Each row of a before or after table is a point. One or more steps were done to the points. Then noise was added and the rows were shuffled. The steps act on columns, c1 being the first. Write out the steps. A step turns or swaps two columns, mirrors them in a line or flattens them onto one, adds a multiple of one to another, or multiplies or shifts one. Angles are multiples of 10 degrees, from the lower column toward the higher: turns from -170 to 170, lines from 10 to 170 but not 90. Use the fewest steps. Two steps may share a column if one is a turn and the other turns, adds or multiplies; they go together, in the order done. Otherwise the lowest column goes first.
(in the rows, 128 means zero)

Before (11 x 3):
[[107 114 117]
 [183 148 116]
 [160 148 161]
 [169  98 159]
 [110 175 112]
 [199 159 192]
 [155  61 114]
 [105  64 156]
 [ 66 128 118]
 [ 83 203  86]
 [ 73  99  91]]
After (11 x 3):
[[169 138 149]
 [216 142 167]
 [119 103 162]
 [ 69 161 105]
 [ 66 116 115]
 [107 123 123]
 [ 65 130 139]
 [108 148 116]
 [177 113 142]
 [173 133  97]
 [147 103 105]]
Steps: turn c1 and c3 by -20 degrees; multiply c2 by 0.4

Before (12 x 8):
[[157 179 151 132 171 132 101  70]
 [107 178 202 121 165 150  93 105]
 [186  94  88  65 134  63 143 164]
 [116 185 207 125 157 134 133  95]
 [173  70  82  50 107 111 171 139]
 [ 98 111 134 157 220 120  92 172]
 [176 115 175  85 126 133  75 102]
 [162 167 148 122  82 127  92 127]
 [124  80 115 191 205 132 104 154]
 [138 193 183 133 177 197 103 121]
 [104 166 142  99 129 146  87  84]
 [164  75 121  96 105  94 164 124]]
After (12 x 8):
[[103  89 144 100 129  82  90 135]
 [ 98 144 135 154 219 169  91 110]
 [174 188  84  49 107 147 172 139]
 [108  79 204 122 165  96  93 118]
 [117  73 208 125 159  96 133 141]
 [163  86 148 120  79 128  90 130]
 [186 160  86  64 132 189 142 166]
 [166 182 120  97 103 143 166 160]
 [156  76 150 132 170  71 101 154]
 [123 176 116 191 206 148 103 111]
 [178 144 177  85 127 103  75 134]
 [136  62 180 133 178  87 105  71]]
Steps: multiply c2 by -1; turn c6 and c8 by -120 degrees

Before (8 x 14):
[[ 63 158 205 112 118 188  99 127 125 181 135 121 107  85]
 [210 102 117 114 182 153 146  53 104 143 105 173 122 173]
 [139 111 128 127 183 123  56  91 144 162 107  80 133 106]
 [138 165  97  45 166 130 144 115 123 167 109  55 138 113]
 [183  76 136 116 122 171 112 112 125 110 164  97  60 103]
 [105 159 115  46  82  83 113 184 150 144 142 165  88 124]
 [ 94 132 160 165 153 216 175 102 127 109 142 116 156 123]
 [ 84  83 133 121 206 187 160 135 112  73 132  80  92 213]]
After (8 x 14):
[[ 96  63 163 166 153 205 179 103 136 109 142 115 164 120]
 [107 182 115  45  81 121 114 182 138 153 139 167  76 125]
 [209  93 114 115 182 123 145  55 100 128 105 172 118 175]
 [181  61 137 114 121 111 113 113 135 109 165  97  38 102]
 [137 120 129 125 179 107  53  89 126 165 107  76 133 104]
 [140 150  96  44 166 166 142 114 103 160 105  57 141 112]
 [ 64 101 205 112 117 209  98 126  99 176 135 122 100  86]
 [ 85  55 132 123 205 132 161 134 140  73 133  78  81 214]]
Steps: turn c2 and c6 by 50 degrees; multiply c6 by 1.3; turn c9 and c10 by 30 degrees; multiply c13 by 1.3
